Every row gives one point. Each copy is the shape, with its points in the same order, turned, moved and blurred by noise. Some copies are also mirrored. Which?

Shape (6 x 3):
[[-35 -20 -23]
 [ 15   3  10]
 [ -2   0  20]
 [ 51  29  -2]
 [ 10  -8   6]
 [ -9 -31 -15]]
Copy 1 (6 x 3):
[[-45 -22 -12]
 [ 13   8 -14]
 [ -1   7 -29]
 [ 39  23  19]
 [  6  -5 -17]
 [-15 -30 -13]]
Copy 1 is: mirrored
Copy 2 (6 x 3):
[[-26  22   0]
 [ 33  -5   2]
 [ 22  -7  19]
 [ 60 -18 -28]
 [ 28   7   6]
 [  3  33   2]]
Copy 2 is: mirrored

Shape (9 x 4):
[[-13  30 -12 -12]
 [ 41 -10 -27 -10]
 [-15 -28   5   5]
 [ -4  18  14   3]
 [-12  22   4   3]
 [  6 -39  47   8]
 [  6  -8  -3 -24]
 [  8 -26  38  33]
 [ 33  -7   8   0]]
Copy 1 (9 x 4):
[[ -9  36  -4  17]
 [ 17   1 -46  -2]
 [-20 -15   1 -10]
 [  1   6  17  15]
 [ -7   8   6  16]
 [  6 -52  18 -25]
 [ 12   9  -6 -16]
 [ -1 -60  11   4]
 [ 26 -26 -15   4]]
Copy 1 is: only turned
Copy 2 (9 x 4):
[[-31  -6  22 -12]
 [  1 -35 -29 -29]
 [ 10  19 -13   9]
 [-10 -12  16  16]
 [-23  -6  16  12]
 [ 47   4  -7  36]
 [  9  -5   2 -20]
 [ 23  -6 -17  48]
 [ 12 -32 -14   5]]
Copy 2 is: mirrored

Shape (8 x 4):
[[-16 -23   2 -37]
 [ 29 -17  12   7]
 [  4   6   9  -4]
 [-19  17  15  -2]
 [ -3  14  14   5]
 [-19  -4  12   4]
 [ 18 -20 -51  -3]
 [  0  12   4   5]]
Copy 1 (8 x 4):
[[-50  -8 -13 -13]
 [ 10 -23 -10 -23]
 [ -4   4   1 -10]
 [-15  14  19   4]
 [ -2   8  14  -3]
 [-17  -8  12   7]
 [ -2 -12 -60  14]
 [  1   7   3   1]]
Copy 1 is: only turned
Copy 2 (8 x 4):
[[ 37   9  31   7]
 [  9  -8   3 -40]
 [ -2   6   4  -9]
 [-14   5   9  12]
 [-14   2   2  -2]
 [  2 -12   9   8]
 [ 52  10 -35 -14]
 [ -5   4  -6  -4]]
Copy 2 is: mirrored
Copy 3 (8 x 4):
[[ -2 -23  15 -36]
 [ 26 -12 -10  10]
 [  5   9   0  -6]
 [ -8  26  -5 -22]
 [  0  19  -6  -9]
 [-12   3 -16 -16]
 [-10 -29  33  31]
 [ -2  15   0   0]]
Copy 3 is: mirrored

Shape (10 x 6):
[[ 60   9  -9  -8  -5  28]
 [-25  21 -12 -20 -19  -3]
 [  9 -11  13 -55 -22 -28]
 [ -7  -4 -12  -6  -3 -21]
 [ -1   2  24 -18 -42  -6]
 [-14  29  -5 -23   0 -14]
 [  4   1 -20  11 -11 -28]
 [ 20 -10  17  18   8  34]
 [  6 -38 -18 -23   6  17]
 [ 19  -8  32   6   4  -6]]
Copy 1 (10 x 6):
[[ 41  35 -34  10 -33  13]
 [-16 -10  -6 -32 -13   5]
 [ 17 -43 -32 -28 -40 -16]
 [-12 -15 -25  -3  -7 -10]
 [  2 -15   5 -18 -48 -18]
 [ -1  -8 -17 -36   1  -7]
 [-24   0 -31   6 -13 -18]
 [ 33  15   9  33 -11   3]
 [ 14 -26 -25  24 -16  28]
 [ 29  -7  -4  17 -13 -31]]
Copy 1 is: only turned
Copy 2 (10 x 6):
[[ 10 -29  11  -9 -38  40]
 [ -6  33 -30  -2  -2   4]
 [-17   3 -31 -48 -28 -23]
 [ -7   7  -8  -9  10 -14]
 [-32  27 -11 -16 -38  -8]
 [ 16  30 -24 -11  -6  -6]
 [ -4  -4  -3  13   7 -18]
 [ -8   6  44 -14 -13  33]
 [-23 -13  -4 -38  17  24]
 [ -6   8  34 -24 -21  -9]]
Copy 2 is: only turned

Shape (11 x 8):
[[ -7 -21  11 -60  11 -18  42 -18]
 [ 13 -12  -2  -8 -13  21   1 -31]
 [  7  -7 -46   5  -7  23 -20  16]
 [-17  23 -22  -8  15 -26 -28  12]
 [-38  37  -3  -1   8 -10   3  39]
 [ -4   1 -27 -13 -39  -3 -21   1]
 [ 18 -17   1 -33 -11  24 -22  -9]
 [ 14 -25  20 -44   5 -37  34  -7]
 [-32  14 -24  -3   9 -26  -9   2]
 [-21  -1  -8  16  -1 -13 -20  19]
 [ 30   0   5 -35  -3 -16  25 -19]]
Copy 1 (11 x 8):
[[ 37 -55  23 -37  25  13  17  13]
 [ 18  -6 -13  -4   1  43 -16   6]
 [-27   5 -28  -6 -20  21  -8  39]
 [-22   8   4  -4  11 -33  -6  18]
 [-29  19  24  -4   7 -20  39  13]
 [-27  -8 -13 -18 -22   8 -14  -7]
 [ -2 -23  13   1 -12  37 -32  17]
 [ 46 -58   9 -15   6  -5  17   6]
 [-21   2  -8 -14  22 -25   9   9]
 [-26   2  -9  18   3 -12  11   4]
 [ 47 -29   9 -25 -10   6  -3  13]]
Copy 1 is: only turned
Copy 2 (11 x 8):
[[-26 -34  11 -18 -15 -35  39 -35]
 [ 21 -17   1   1  11  24  12 -19]
 [ 21  -7 -45  -4   1  13 -16  19]
 [-11  33 -28 -14  12 -23 -24   5]
 [-34  29 -19  21   2 -27   0  29]
 [-11   8 -16  -9 -18  28 -20  -4]
 [ -6 -33  -7 -16  22  21 -13 -17]
 [-13 -33  34 -19 -17 -39  12 -27]
 [-14  39 -25 -16  -6 -24  -2   4]
 [ -5  25 -12 -14   7  -6  -8  28]
 [ -2 -25  18   3  -9 -21   0 -39]]
Copy 2 is: mirrored

Shape (12 x 8):
[[  7  -1  -9  15 -12   0   8 -29]
 [-40  -5 -11 -17  -6 -27  -8  -9]
 [ 19 -14   0 -16 -19 -15  16  16]
 [ -7  10 -10  14 -12 -23 -13  14]
 [ 13   9   0  -7  16   2  -7 -16]
 [ 17 -38  -8  15  29  13   1  14]
 [ 14 -14  -1   4  12 -10  -3  20]
 [ 16   1   3   2 -20   9  -6  12]
 [  6   5   1 -22 -11   6 -10  16]
 [-28  -3 -20 -18  60  12  -1  12]
 [  9  -7 -33 -32 -18   7  16  12]
 [  1 -12   4   7  -8   3  58  15]]
Copy 1 (12 x 8):
[[-22   5   3  -3 -21   6  13 -18]
 [  4   6  -4 -32 -19  26 -32  12]
 [ 27  -8  16 -11  -4  -9  17   1]
 [ 10  18  -3  10 -25  -3 -14  15]
 [ -8  18   0   5  17  13   0 -13]
 [ 16 -29 -20  28   6  23  20  -7]
 [ 25  -3  -4  19  -1  11  10   8]
 [ -1  -3  19  14  -2 -11   5   9]
 [  6   0  18   1  13  -6  -9  15]
 [  4  -4 -51  -6  37  32 -17  11]
 [ 14 -22   2 -21   8 -28  -7  -8]
 [ 10 -13 -13 -26 -11 -12  49  16]]
Copy 1 is: mirrored
Copy 2 (12 x 8):
[[ -3  19 -20   7 -19  -8  -1 -16]
 [-28  10 -30 -15   3 -43 -28  12]
 [  3 -25 -22  11   0 -25  17  11]
 [  8  14 -19   8  -3 -20 -18  30]
 [  0   7  -2  -8  11   0  -9 -12]
 [-31   6 -11  24  22  21  21  14]
 [ -6  -1  -8  16  17  -3   5  20]
 [  7 -12 -11   4 -18   2   0  16]
 [  3 -21 -11 -14  -3  -6  -5  17]
 [-39  25  -9 -37  47   4   2  19]
 [  0 -20 -48 -19   2  -9  21   9]
 [-12   6  -9   2 -15 -32  55  12]]
Copy 2 is: only turned
Copy 3 (12 x 8):
[[ 14  13  11  29 -10   8   0   5]
 [ -9 -16 -33   4 -20  -3   4  19]
 [ 20  16  -1 -22  -5  25  -1  29]
 [ 20  -8   3 -11 -27 -20  -2  18]
 [ -2  15   6   2   9  -9 -18  -2]
 [ 32  -2   7 -17  37   4  22 -11]
 [ 26   0   9 -24  13  -2   2  11]
 [ 19  10  17 -21 -17  11  -9   0]
 [  2  11  -2 -29 -14  12 -14  -2]
 [-21   3 -25 -21  30 -32  29 -17]
 [ 14  39 -23 -21 -19  22   9   5]
 [  5  26  24 -12  -3  27  45  32]]
Copy 3 is: mirrored
Copy 4 (12 x 8):
[[-15   2  11  28 -15  -8  14   8]
 [-50  -1   4 -20  -1   3 -11  11]
 [ 10 -23 -14  -8 -18 -18 -10  -4]
 [-10  -4  -3  -7   7  -2   3  37]
 [  1   9  14   5   7   8  11 -11]
 [ 17 -30  23 -16 -28  18  33   0]
 [ 13 -21   9 -16  -5   3  13   9]
 [ 17  -7  -2  12 -12   6 -11  13]
 [  8  -1 -11  -4  -5  14 -18   3]
 [-22 -10   5 -38  12  49  35 -20]
 [ -4   1 -37 -11 -31   1   1 -12]
 [ -9 -55 -26  19 -15  -7  16  -7]]
Copy 4 is: mirrored

Shape (14 x 9):
[[-31   0 -22  20 -16 -12  34  20 -18]
 [-24  19  23  14  11 -12  39 -16  25]
 [ -4 -36  22  -8  -8   9 -20  29  -9]
 [ 16  -1 -10  22   9 -12 -10  12 -34]
 [  4  14  13 -31 -30 -26   5  28  23]
 [ 15 -31 -10 -35 -17  15  24  14   5]
 [ -1  12  27 -14   9  -7 -19   6 -34]
 [ -7  19   7   1 -28  18  17  -9 -35]
 [ 11  14 -39 -36  11 -23 -10 -27  -6]
 [ 13   1   9   8 -32 -14  25  -5   9]
 [ 18  23  -8   4   1 -32 -22   9 -34]
 [-35  23   8   6  -7   7   5 -22  -2]
 [-25 -38  -1  22 -22 -44  -3 -15 -11]
 [-27 -25  -6 -11 -48 -25  12   8 -31]]
Copy 1 (14 x 9):
[[-14  22 -20 -14 -44  -9 -23 -25  -1]
 [-29  -5  14   7   8 -21  -6 -32  22]
 [  5   4  23   8 -41  26   0  33 -10]
 [ 26  11 -25   5 -19  -7  -4   8 -23]
 [-25  18  39 -31   1  -1 -28  11 -17]
 [  9 -22  32 -38 -39  13 -32  14   8]
 [ 14   8  19  -3 -15  -5  26   3 -33]
 [-17 -15  -9 -26 -33  -7  10 -15 -25]
 [ 42  -6   7 -38  20  19 -19 -29 -30]
 [-26 -16   1 -15  -5 -14 -32   4 -13]
 [ 21  25 -14  -9   4  -7  -1   3 -47]
 [-23  -4  -2 -11  -7   9  15 -36  -3]
 [ -8   3   0  35 -29  20 -38 -22 -32]
 [-16   9  11  -9 -60   9 -36 -15 -42]]
Copy 1 is: mirrored
Copy 2 (14 x 9):
[[ -2 -23  -8  15  13 -15  -4  46 -30]
 [ 18 -24   5   6 -15 -21  49  29  13]
 [-43 -22  -8 -18 -15 -18 -23  -2   8]
 [ -8  -1  15 -25   8  11 -16   6 -27]
 [  1  18 -37 -18 -39 -32  -4  26   4]
 [-33   4 -36  21 -20 -22  -1 -13 -23]
 [-11 -19 -16 -52  -9  11   4   3  -2]
 [ -6 -25 -22  -2 -21  33   4  28 -22]
 [ 35  17 -36  -9  15   7   1 -24 -12]
 [  9  -1  -4  12 -42  -9   4  21 -15]
 [ 17   7  -1 -43   1  17 -18  12 -18]
 [ 14 -29 -17   2  -3  15  20  24  16]
 [ 26 -49  10   5  -6 -27 -34   5  -9]
 [  4 -41 -39   4 -14 -18 -33  25 -29]]
Copy 2 is: mirrored
Copy 3 (14 x 9):
[[-17 -14 -14  22  29 -17  -1  35 -19]
 [-56  12  -8  18 -17   9  12  27  11]
 [  6  -5  16 -29  33  -3  -7  -9  28]
 [  7 -18  10  33  12 -22  -5 -25   0]
 [ -6  11  -2 -38 -24 -12 -25  13 -10]
 [ 29   1  19 -18   4  19 -15  35  10]
 [ 10  22  10   1   2 -27  16 -23  11]
 [  1  13  13  12  16   1  32   7 -28]
 [ 35  10 -33  27 -38   9  -6  -2   4]
 [-16 -17  17 -10 -18   5   2  15 -19]
 [ 14  -6  -5  20 -15 -36  -7 -30 -17]
 [-28  23 -21  11   3   8  24   0  -9]
 [-13 -56 -27  -2   7  -5  20   6  13]
 [ 16 -29 -15 -21  20 -16  21  27 -18]]
Copy 3 is: only turned
